Each row is a point. To make a cloud, some directions were put in groups of two or more. Within a group, all points are equally far from the middle, so they leave a hole (a ring in 2 directions, a hollow ball in 3). The other directions are filled evenly. Then the cloud was stretched, turned, moved and blurred a little. How many holes are there, and how many directions does each take, smallest first?

Cloud, 19 rows:
[[-36  11  52]
 [-11 -16 -17]
 [  3 -59  30]
 [-31  15  43]
 [ 19 -29  13]
 [ -5 -66  12]
 [ 16  29   7]
 [-60  25  43]
 [  8 -44  12]
 [-20 -35  36]
 [ 28  25 -58]
 [ 25 -11 -25]
 [ 23  38 -15]
 [-47 -38 -27]
 [-16 -30  64]
 [ 33 -10  30]
 [-40 -24  23]
 [ 19  13 -77]
 [ 54   6   6]]
Holes: 0

Cloud, 31 rows:
[[-31 -22 -42  35]
 [-22 -23  64 -11]
 [ 12  -5 -18 -62]
 [  8   0 -63  27]
 [-34  -7  52 -22]
 [ 55   2 -31 -20]
 [ 43  33  11  21]
 [ 21  15 -24 -52]
 [  8  36 -30 -32]
 [  1 -34 -64   6]
 [-17  13   6 -59]
 [-15 -46 -16  48]
 [ 32 -26  24  52]
 [-42 -52  39   2]
 [ 10  27  38  23]
 [ 38 -62  32   2]
 [-46  -1  13 -46]
 [-26 -16  31  41]
 [-11 -53  12 -55]
 [ 22 -25  67 -12]
 [ 19  38 -40   2]
 [ 36 -29 -43  31]
 [ 34  -7  23  51]
 [ -7  23 -12 -52]
 [ 20 -30  38  48]
 [-44  20 -18 -22]
 [-29 -42 -14  44]
 [ -8   9  55   8]
 [ -8  22 -11  42]
 [  5 -18 -33  54]
 [ 25 -30 -23  54]]
Holes: 1 (4)
